Each row is a point. The points of each table are mixes of a few directions, plus a little noise. How many directions does each table use, and how many do they share? Where both have some left over, give the other angles between the two spaces (their principal angles), to ten degrees, smallest first.

First (4 x 2):
[1.8 2.8]
[1.1 1.8]
[-5.4 -8.4]
[2.5 3.9]
Second (5 x 2):
[0.6 -0.7]
[-7.4 6.9]
[5.5 -5.0]
[2.3 -2.1]
[-1.0 0.9]
Directions: first 1, second 1, shared 0; angles 80

First (7 x 3):
[-8.9 0.4 -4.2]
[-4.5 0.2 -2.1]
[4.1 -0.2 1.8]
[4.6 -0.2 2.2]
[11.4 -0.5 5.4]
[-2.8 0.1 -1.3]
[-3.9 0.2 -1.9]
Second (5 x 3):
[0.0 -2.4 2.0]
[-0.3 5.9 -5.2]
[-0.4 7.2 -6.0]
[0.2 -5.8 5.1]
[0.1 -4.7 4.2]
Directions: first 1, second 1, shared 0; angles 70

First (7 x 4):
[6.4 1.1 -3.6 0.0]
[2.2 -2.0 1.4 -7.5]
[-2.7 0.8 0.6 2.9]
[-0.8 -4.0 -3.7 10.4]
[-0.5 3.1 3.3 -7.3]
[-3.9 -2.5 -0.7 7.2]
[-0.6 3.5 2.8 -6.0]
Second (6 x 4):
[-2.9 -0.2 -5.1 -2.7]
[-3.2 -0.3 -5.8 -3.3]
[2.9 0.1 5.3 2.9]
[0.4 0.0 0.9 0.5]
[-3.4 -0.4 -6.3 -3.5]
[6.4 0.6 11.1 6.0]
Directions: first 3, second 1, shared 0; angles 80

First (7 x 8):
[-2.8 1.1 -2.9 6.9 -0.1 -1.0 0.6 1.0]
[1.1 4.6 -0.4 -3.1 2.4 -5.0 0.3 0.7]
[2.1 4.9 5.0 -12.2 9.4 -5.9 -1.9 -0.5]
[0.3 -7.7 -0.4 3.2 -7.9 8.6 0.5 -1.4]
[0.3 -0.3 -3.0 4.6 -5.2 0.3 1.2 0.5]
[-5.5 1.5 -0.8 7.0 5.6 -1.1 -0.4 1.0]
[4.1 -3.7 1.9 -6.2 -4.4 3.6 -0.2 -1.8]
Second (10 x 8):
[3.3 0.5 3.6 -6.5 4.3 -1.1 0.2 -3.3]
[0.3 -3.8 -6.0 1.6 -3.6 7.1 -4.7 3.8]
[6.2 -5.4 5.7 3.8 1.2 1.5 -1.9 -5.4]
[-7.9 0.3 2.1 0.9 -6.4 -0.7 5.5 2.0]
[0.5 3.0 -5.2 4.3 1.2 -2.8 -5.1 5.5]
[1.1 -6.4 15.3 -0.3 -3.4 -2.6 -1.5 -1.6]
[-0.9 4.1 -9.2 -0.6 1.9 1.0 -0.5 2.6]
[-0.2 1.6 3.0 -3.6 1.9 -2.3 2.4 -2.0]
[-2.1 3.5 2.2 -2.8 1.7 -3.8 5.2 -2.4]
[-0.1 2.5 -11.6 3.2 1.1 3.8 0.6 0.4]
Directions: first 3, second 5, shared 2; angles 80

First (10 x 9):
[-6.2 -8.1 -0.2 0.0 0.2 3.0 0.8 8.3 3.7]
[-3.7 -4.5 -4.0 3.9 -1.4 6.2 -0.6 8.0 1.0]
[-1.8 -7.1 -5.4 5.4 3.1 -6.4 0.0 3.1 -3.8]
[3.0 4.9 -0.3 1.9 -2.0 0.6 -1.1 -1.3 -0.8]
[4.9 3.1 -7.0 1.7 5.0 -2.1 -2.1 -7.3 -8.6]
[1.7 0.2 -2.2 3.3 -1.2 -2.4 2.6 -4.1 -3.7]
[0.9 7.4 12.0 -7.1 -4.5 1.1 -1.3 1.1 9.5]
[2.5 5.1 5.9 -7.5 2.7 -2.8 -2.0 -4.7 2.1]
[-1.4 -3.3 -1.1 0.8 0.9 -1.5 0.9 0.8 -0.7]
[0.3 2.4 2.5 -2.5 -2.9 4.4 2.9 -3.9 1.1]
Second (7 x 9):
[4.8 2.9 -5.4 8.7 -1.6 -5.9 0.1 -3.3 -6.4]
[-1.1 -2.6 0.3 -2.1 2.0 -1.6 1.6 -2.3 -0.8]
[-3.8 -4.8 4.7 -9.7 1.5 2.7 7.7 -8.9 0.9]
[2.6 3.6 -2.8 6.1 -1.6 -1.1 -4.2 4.8 -0.8]
[-3.2 -2.7 4.4 -7.6 0.5 4.2 4.1 -3.7 2.9]
[-1.7 -2.0 0.3 -1.3 2.6 -0.6 -3.2 5.1 2.1]
[2.4 5.7 -1.6 5.8 -3.5 2.6 -6.0 8.3 2.1]
Directions: first 5, second 3, shared 3

First (10 x 11):
[3.6 -1.8 -4.4 1.0 18.9 3.1 -8.0 -9.9 6.1 -1.0 -3.2]
[-0.2 1.0 -0.6 1.7 -3.4 1.0 1.7 -1.3 -0.8 -1.0 -0.6]
[5.3 -0.9 -0.5 0.7 -0.9 0.8 0.4 -2.1 -1.1 -0.9 1.5]
[2.7 0.4 -0.1 1.6 -5.8 0.7 2.8 -0.5 -2.2 -1.0 1.3]
[-8.8 3.2 1.9 0.6 -11.0 -0.7 5.5 5.2 -2.1 0.2 -1.2]
[15.1 -4.1 -1.1 0.5 2.9 0.7 -1.9 -4.3 -1.5 -1.1 4.8]
[-10.0 1.8 2.1 -2.1 -1.3 -2.3 0.9 5.6 0.9 1.9 -1.9]
[6.1 -0.6 -2.3 2.9 0.3 2.5 0.0 -5.5 -0.5 -2.1 0.3]
[-9.3 1.6 2.9 -2.5 -4.3 -2.9 2.1 7.3 -0.3 2.0 -0.8]
[-4.8 -0.7 2.2 -4.0 4.9 -3.1 -2.5 5.1 1.5 2.6 -0.1]
Second (11 x 11):
[-8.1 2.1 2.5 -1.4 -7.2 -2.1 3.4 6.5 -1.3 1.4 -0.6]
[-2.5 0.5 3.9 -2.3 -11.4 -3.5 4.8 8.9 -4.0 1.6 3.0]
[5.4 -0.1 -4.1 4.1 5.0 4.4 -1.9 -9.5 1.8 -2.9 -1.8]
[2.8 0.0 -1.5 1.8 0.7 1.8 -0.2 -3.6 0.2 -1.2 -0.4]
[1.7 1.6 -2.9 4.4 -2.5 3.8 1.5 -6.2 -0.1 -2.8 -1.8]
[6.3 -4.4 2.0 -5.0 9.1 -3.5 -5.0 3.1 0.8 2.6 3.8]
[-7.6 4.7 -3.5 5.8 -3.7 4.8 2.8 -6.4 1.5 -3.0 -5.9]
[-4.3 -0.9 4.2 -5.1 -2.0 -4.9 0.4 9.6 -1.1 3.3 2.2]
[13.8 -5.1 1.4 -2.9 3.2 -2.3 -2.6 1.1 -2.1 0.9 6.3]
[-9.0 1.3 0.6 -1.8 4.4 -1.1 -1.6 2.5 2.6 1.6 -3.0]
[1.6 0.2 -2.6 2.3 4.5 2.7 -1.7 -5.8 1.8 -1.5 -1.9]
Directions: first 3, second 3, shared 3
